Every row gives one point. Examples show where two turns around zero, p and q, send a point. Where does a point land after both, in the order given? Backwards means that the second turn is done in reverse. Each puzzle has new turns, and all numbers are rounded.

Turn p:
[-19  32 -12] -> [-37   4 -12]
[-7  8 14] -> [-11   0  14]
[ 39  19 -39] -> [  9  42 -39]
[-45   3   6] -> [-30 -34   6]
[ 55 -53 -18] -> [ 76  11 -17]
[-23  -9  50] -> [ -7 -23  50]
Turn q:
[-12 -24  30] -> [  5 -28  28]
[-21  40   1] -> [-7 41 18]
[-36  10 -12] -> [-33  15  15]
[ 69 -26 -18] -> [ 36 -28 -61]
Where do these land?
q, then p backwards: [-49 -20 -34] -> [-45  44   5]
p, then q: [23 -7 -4] -> [ 15  13 -14]
q, then p: [-18  16 -21] -> [-31  -6  -3]
p, then q: [43 10 59] -> [58 27 37]

Turn p:
[29  6 24 44] -> [  1 -42  32  23]
[ 21 -28 -12  30] -> [ 11 -38 -18  20]
[-40   4  18 -51] -> [-32  43  -5 -40]
[ 16 -39 -12  -3] -> [  9 -26 -33 -10]
[  6  -9 -17  74] -> [  3 -36  -4  68]
[ -8  37 -11 -42] -> [ 17  48  13 -23]
[-25  28   9 -51] -> [-10  50  12 -36]
Turn q:
[ 27 -14 -10  19] -> [-12 -13 -28  17]
[ 14 -56   5 -11] -> [-28 -50  -7 -14]
[-22 -22  -7 -42] -> [ -7 -12  15 -49]
[-69  43 -18  16] -> [-10  76  36  -7]
[-11  15 -45 -10] -> [ -3  34 -22 -28]
[15  3 18 -7] -> [ 17 -16   3   7]
[46 31 57 37] -> [ 41 -19   4  75]
Where do these land?
q, then p backwards: [ 9 30 86 18] -> [ 42  51 -13  64]
q, then p: [-18 -56 -34   0] -> [-33  46 -36 -11]
p, then q backwards: [ -7  10   3 -26] -> [-19   9 -16 -11]
p, then q: [-5 29 17 11] -> [ 8 -3 27 21]
p, then q: [-24 -20 -29  19] -> [-24  31 -23   8]
p, then q: [ 45   7 -43 -21] -> [ 29 -29 -52   5]

Turn p:
[ 25 -29  44 -45  15 -13] -> [ 51  21 -20 -43 -15  18]
[ 33  22 -25 -70 -48  22] -> [ 42  11 -21  22 -45 -71]
[-36   7  -1  -4  12 -17] -> [-27   9 -17 -16  21  -4]
[  1  -3 -25  19 -20 -45] -> [  6  15  16  21  48 -12]
[-18 -27  23  52   5  24] -> [-15 -50  11  -4  11  44]
[ -2 -19  -6  30  51  66] -> [-34 -26 -10  21 -45  62]
[ -2  48 -11  19 -16 -37] -> [-22  19  40   0  26 -36]
Turn q:
[ 37  28 -21 -34  50 -46] -> [ -5  21  34  31  40 -65]
[-24 -68 -11 -18   4  14] -> [-31   7 -56  23  14  32]
[-16  25  68 -21 -13  29] -> [  0 -10 -28 -66 -31 -28]
[  6 -27  26  14 -26  25] -> [  5 -33 -26 -22  -1  26]
[  0  13 -23  -9 -20   4] -> [ 25   7  -2  17 -15  -1]
[ -8  -7  -8 -22   0 -42] -> [-25  -2   2  34  -9 -23]
[  4  36 -31  90   6  17] -> [ 32  12  75 -18   3  60]
Where do these land?
q, then p: [ -4 -31  30  -7  23  25] -> [-24  22 -42  14  -9  -5]
q, then p: [ 39  61 -27  49 -40   5] -> [ 75 -16  41 -27 -34  21]
p, then q backwards: [-36  -5  44 -42  13  -4] -> [-11  -1  51 -14   3  47]
p, then q: [ 11  42 -71  32 -43   1] -> [-59 -30  63 -21 -15  28]
p, then q: [  1 -29  18   3   3 -36] -> [ 13  21  -5 -13  36 -20]
q, then p backwards: [-39 -41  26  -6  20  10] -> [-48   3  -3  -7  44   5]
p, then q backwards: [  6 -37  21 -50   5   9] -> [ -5   4   5 -20 -33  54]
q, then p: [ 22  39 -41  20  20 -10] -> [  6   4  47 -41 -19  16]
